Each row of a before or after table is a point. One or more steps were done to the points. Then noise was added and the rows were shuffled. The steps act on how far a point lies along the listed directions, d1 being the first. Write out the steps. A step turns or swaps two directions, mirrors them in a line or flattens them onto one, adds a multiple of one to another, or multiplies one. Angles are multiples of 10 degrees, from the lower direction toward the higher: turns from -170 to 170, lines from 10 to 170 but not 90. Use the fewest steps. Two steps may share a direction if one is a turn and the other turns, adds or multiplies; they go together, in the order done. Otherwise the lowest direction goes first.

Directions:
(1): [-25.2 -20.5  11.3]
(2): [ 23.2 -24.0   8.2]
(3): [ -3.0 -13.6 -31.4]
Before (8 x 3):
[[-1.3  5.2 10.1]
 [ 0.1  6.2  5.6]
 [-2.0 -1.9  5.8]
 [-1.7 -3.9  1.0]
 [ 7.9 -7.5 -0.2]
 [-3.0 -0.4 -4.2]
 [ 0.3 -1.8 -1.9]
 [-2.1  1.9  1.9]]
After (8 x 3):
[[ -0.4  -2.5  -2.3]
 [ -3.8   9.2   4.2]
 [ -3.9  -1.0   2.6]
 [ -6.8  -1.5  -2.1]
 [  0.0  -0.9  -8.4]
 [  2.3  -2.8   3.2]
 [ -4.3  -2.5 -10.0]
 [  0.3   0.5   2.7]]
Steps: turn d2 and d3 by -150 degrees

Directions:
(1): [ 47.1   3.9 -12.7 -24.3   0.1  -5.4  11.7  -1.4]
(2): [ -4.8 -27.7   5.1 -22.0   4.8  20.8   2.6  37.2]
Before (14 x 8):
[[  2.8  -3.5   2.1   1.4   3.4   3.9  -0.4   2.9]
 [  6.3   3.1  -0.1  -1.7  -0.6   1.3   2.6  -4.9]
 [-14.3   0.8   3.4  10.3   0.1   0.3  -1.4  -1.5]
 [ 11.5  -3.4  -1.1  -6.5   1.2  -2.1   1.0   2.6]
 [-10.5  -8.4   6.1  -1.3   0.7   6.0  -2.8  11.2]
 [ -2.7  -2.0  -0.9  -3.6   1.9  -0.2   1.8   5.9]
 [  1.3   2.7  -3.2   0.9  -1.9  -3.6   1.8  -5.3]
 [  2.0  -0.9   1.8   1.3   0.8  -2.4  -0.7   0.0]
 [  2.5   1.1  -1.4   1.9  -0.6  -2.3   0.4  -3.3]
 [  6.5  -3.4   0.4  -7.0  -1.6   1.2   2.2   2.8]
 [ -5.2 -11.4   0.0  -7.1   3.0  11.5   1.5  11.9]
 [  3.9   5.0  -2.2  -0.7   1.4  -4.6   2.4  -4.5]
 [ -1.0  -2.6  -2.6  -3.0   0.2  -1.5   1.4   1.7]
 [ -9.3  -1.4   1.0   4.2   2.3   4.6  -1.3   2.6]]
After (14 x 8):
[[  2.8  -3.3   2.3   1.5   3.2   3.8  -0.1   2.7]
 [  2.6   1.0  -1.3   1.6  -0.7  -2.1   0.3  -3.1]
 [ -2.5  -1.7  -0.9  -3.5   1.9  -0.5   1.8   5.6]
 [  6.2   2.1   0.1  -2.4  -0.3   2.0   2.7  -3.5]
 [  3.7   4.4  -1.9  -1.3   1.7  -4.0   2.4  -3.5]
 [ -1.0  -2.7  -2.3  -3.1   0.3  -1.3   1.3   2.1]
 [-10.2  -6.5   5.6   0.2   0.3   4.5  -2.9   9.0]
 [  2.2  -1.1   1.8   1.2   0.6  -2.3  -0.8  -0.1]
 [  1.4   2.3  -3.2   0.6  -1.9  -3.3   1.9  -4.8]
 [-14.0   3.3   3.0  12.3  -0.1  -1.7  -1.8  -4.9]
 [ 11.4  -5.6  -0.8  -8.0   1.7  -0.4   1.4   5.0]
 [  6.4  -4.6   0.5  -8.0  -1.6   2.3   2.4   4.6]
 [ -4.9 -10.8   0.1  -6.7   3.0  11.1   1.2  11.2]
 [ -9.0   0.2   0.9   5.6   1.9   3.5  -1.3   0.7]]
Steps: add 0.3 times d1 to d2

Directions:
(1): [-26.1 -21.4  -6.7  -2.2  13.8 -48.3  10.5 -24.0  -4.4   5.7  10.9 -18.4
 -21.9 -11.4]
(2): [-22.3  15.4   1.4  31.8  24.4  31.0  -8.0 -17.8 -24.4 -13.6   2.8 -17.4
   1.8 -27.1]
Before (13 x 14):
[[ -5.2   1.7  -1.3   3.8   0.8   0.8   0.9  -2.7  -4.0  -2.3   0.2  -2.7
    1.6  -1.7]
 [ -8.3  -8.3  -2.1  -1.7   4.5 -18.6   5.0  -6.4   1.1   2.1   2.3  -3.7
   -5.8  -3.5]
 [  0.3   0.0   1.1   3.3   0.2  -0.3  -1.5  -2.3   0.8   3.4   1.4   1.0
    0.4   1.1]
 [ -2.8   5.5  -0.3   8.4   2.1   8.0  -4.5  -2.6  -3.3  -0.8   0.3  -3.4
   -0.1  -8.6]
 [  0.2   2.2   2.3   3.6  -1.7   7.2  -2.0   0.5  -1.8  -1.9   1.5   0.5
    0.2  -5.4]
 [ -5.3   3.7  -0.2   5.0   2.2   7.8  -3.5  -6.3  -4.6  -2.3   1.2  -3.8
    3.7  -5.4]
 [ -3.3 -10.4  -2.9  -8.5   0.8 -14.3   4.0  -2.6   1.3   2.5   2.7  -1.1
   -6.2   2.5]
 [ -7.8   8.9  -1.7   9.0   6.0   8.9  -2.4  -2.5  -7.0  -5.0  -2.2  -3.6
   -0.1  -4.7]
 [ -6.3  -4.3  -2.3  -2.3   3.2 -16.0   3.2  -6.9   0.0   1.3   1.2  -0.6
   -3.1  -1.1]
 [ -3.7  -5.1  -3.5  -4.4  -1.0 -15.0   5.7  -4.0   1.3   1.3   0.7  -2.4
   -5.6   3.0]
 [ -1.0   4.6   2.8   4.5   4.4  12.6  -1.6  -0.5  -5.1  -2.8  -0.5  -2.0
    0.2  -0.7]
 [ -5.1  -6.3  -0.7  -3.1   1.7 -14.6   2.8  -5.2   1.2   2.4   2.7  -1.5
   -4.3  -1.8]
 [ -4.0   2.2   1.2   6.4   4.3   3.0   1.2  -3.4  -4.3  -3.6   0.2  -4.8
    0.0  -3.8]]
After (13 x 14):
[[  5.9   8.2  -0.6  -1.8  -5.6   8.6  -2.0   9.2   2.8  -1.6  -5.8   6.9
    4.0   7.8]
 [ -6.6   5.7  -0.4   8.2   7.6   5.3  -2.1  -6.7  -6.9  -4.8  -0.4  -1.9
    2.9  -6.6]
 [  5.2   3.6   0.6  -3.0  -6.3   8.1  -3.2   2.8   2.7   0.3  -1.5   4.0
    7.0   3.4]
 [ -9.3  -1.0  -1.6   5.3   9.7   4.8  -0.6  -7.7  -8.4  -3.8   2.9  -6.5
   -2.7  -7.7]
 [  0.1   0.5   1.4   3.3  -0.4   0.4  -1.9  -2.1   1.0   3.7   0.8   1.3
    0.6   1.5]
 [ -6.9   3.6   1.3   7.6   7.2   5.7  -2.2  -5.7  -6.0  -3.2   1.2  -3.2
    0.7  -8.2]
 [  7.6   0.8   2.6  -5.1  -3.9   4.9   0.5   6.2   2.9   1.5  -1.9   4.4
    0.5   8.6]
 [ -8.1   3.7  -2.0   7.7   6.3   3.5   1.6  -7.3  -7.4  -4.7   0.3  -6.3
   -1.7  -5.8]
 [  4.4  -0.6   2.0  -2.5  -6.5   1.6  -0.8   3.8   3.0   1.1   0.9   3.7
    0.3  -0.2]
 [ -0.1   3.1  -0.4   1.6  -2.8   5.1   0.3   2.3  -1.0  -2.1  -1.4   1.2
    4.5   2.2]
 [ -8.1   4.9   0.7  11.5   9.4  10.0  -1.4  -5.4  -7.2  -5.3  -0.1  -4.7
    2.0 -10.2]
 [  4.3   3.8   2.8   1.9  -2.1   7.8   0.3   4.6   0.8  -2.3  -2.6   1.6
    3.9   3.2]
 [  7.7   3.9   0.3  -0.4  -7.4   6.9  -3.9   6.8   4.5   2.3  -2.2   4.6
    3.2   1.2]]
Steps: turn d1 and d2 by 100 degrees

Directions:
(1): [  0.1 -10.5  13.0  39.3 -10.4  35.8 -46.2 -19.5  12.8  -2.9 -40.8  -0.7
 -21.8   6.8 -17.9  -2.0 -26.1   3.1   8.9  -4.2   1.8  -3.3  10.6  11.5]
(2): [-11.2  16.2 -15.2   7.9 -10.6 -35.4  -4.6  -6.6 -29.6  -3.3 -23.6  -6.8
 -14.0 -27.9  23.2 -15.3 -34.0 -35.4  19.4  10.1 -28.6   3.4 -15.7 -11.9]
(3): [-38.1   5.6  24.9  26.3   8.2  -0.2  -7.5  46.6   8.9  -2.4  12.7  31.6
  11.5  -0.2  13.3 -21.5   6.6 -17.2   4.2  23.1  -6.1  -5.6   8.1  36.3]
(4): [  8.3  47.1 -11.0  -4.5 -20.6 -15.2  13.0  21.9  21.1  14.0 -34.1  -0.2
 -24.9   9.6 -17.3  21.4  15.4 -10.5   0.6  11.7  27.5 -27.7 -15.0  14.5]
Before (8 x 24):
[[ -5.1  -6.2   5.3   1.4   5.5   0.3   0.3   6.4  -2.1  -3.0   7.2   5.2
    7.7  -3.1   5.0  -5.2  -2.5  -1.1  -0.1   2.2  -4.3   5.3   5.2   2.3]
 [  0.2  -2.3  -3.0   1.6   0.6   1.6  -3.9 -11.7  -2.1  -0.4  -4.7  -4.1
   -3.1   0.7   0.3   1.9  -4.7   2.3   1.3  -2.6  -1.2   3.4  -2.4  -2.8]
 [  2.4  -6.2   1.5  -4.2   4.7   5.1  -1.3  -3.3   2.6  -2.2   4.0  -1.4
    3.2  -2.7   2.5  -3.7   4.7   3.5  -2.3  -4.0   0.8   6.9   2.1  -0.3]
 [ -2.2   0.5   1.7  -2.1   1.5  -6.1   5.6   6.1   3.1   1.0   8.1   3.4
    1.0  -0.6   3.3  -2.2   4.0  -0.5  -1.3   2.0  -1.5  -0.3  -0.2   2.1]
 [  2.4  -5.4   5.2   6.5   1.1  14.0  -7.1   4.4   9.1  -4.1  -3.8   5.3
   -0.2   7.7 -11.0   0.3   3.5   7.4  -0.1  -2.4   3.3   0.2   1.9   7.5]
 [ -2.3  -5.9  -0.3  -7.9   4.1  -2.4  11.7   2.7  -0.6   0.9  15.2   2.7
    9.0   0.8   6.4  -1.7   8.8   1.9  -4.7  -1.2   1.0   2.9   0.3  -2.3]
 [  5.8  -8.8  -4.5 -10.2   6.2   0.2   7.3  -7.5  -2.4  -0.7  13.3  -4.6
    7.0   4.3   1.0  -0.4   7.0   8.2  -5.0  -2.9  -0.6   7.8   3.5 -10.0]
 [ -3.1   5.9   0.6  -0.8  -2.1  -2.3   2.1   6.1   2.9   2.8  -4.1   2.3
   -2.9   2.8  -1.3   0.9   1.1  -1.9  -1.2   5.9   4.3  -4.7  -2.0   5.3]]
After (8 x 24):
[[ -3.9  -2.6  -0.9 -12.4   6.3  -7.4  18.6   9.0  -0.6   1.4  21.5   4.9
   11.9   0.3   8.6  -1.6  14.7   1.4  -6.4   1.4   2.0   1.3  -0.9  -1.4]
 [  5.6  -3.5  -1.8 -13.1   6.0  -1.0   7.5  -1.5   1.6  -0.6  10.1  -3.0
    5.7  -2.5   3.6  -0.5  10.5   5.0  -4.9  -4.3   3.1   6.9   0.2  -3.6]
 [ -2.5  -1.1   7.3  10.0   0.3  13.0  -8.0  10.7  11.8  -4.0  -5.8   8.8
   -0.7   8.1 -10.1  -1.1   4.2   3.8   0.3   1.3   4.7  -2.4   2.2  13.1]
 [  9.3  -3.6  -9.5  -7.5   0.0   0.1   1.3 -21.4  -4.8  -0.1  -4.2 -11.2
   -3.8   1.0  -1.1   7.5  -4.3   6.9  -0.9  -7.9   0.2   4.8  -4.5 -12.2]
 [ 18.1  -6.3 -14.9 -28.8   5.6  -8.0  22.7 -15.2  -6.0   2.1  19.2 -14.0
    8.2   4.8  -1.0   8.7  14.9  14.2  -9.5  -8.7   4.1   8.7  -1.7 -22.3]
 [-10.0   4.6   6.5  11.4  -3.5   3.5  -9.5   9.1   5.4   1.6 -11.8   6.2
   -6.6   3.2  -1.9  -3.7  -5.3  -5.5   2.4   8.3   2.5  -5.4   0.6  12.4]
 [ -8.9   1.3   6.0   2.7   3.2  -6.1   4.2  14.0   4.9   0.6  10.2   9.3
    2.6  -0.5   6.0  -5.2   5.0  -3.5  -0.7   6.4  -2.5  -1.4   1.9   8.3]
 [-15.8  -2.8   9.7  -0.1  10.6  -6.5   8.6  24.9  -0.7  -2.8  21.5  14.6
   15.8  -3.6  11.4  -9.8   7.3  -4.6  -2.7   9.1  -4.8   4.2   5.2  10.9]]
Steps: add 1.5 times d4 to d1; turn d2 and d4 by -20 degrees; multiply d3 by 3
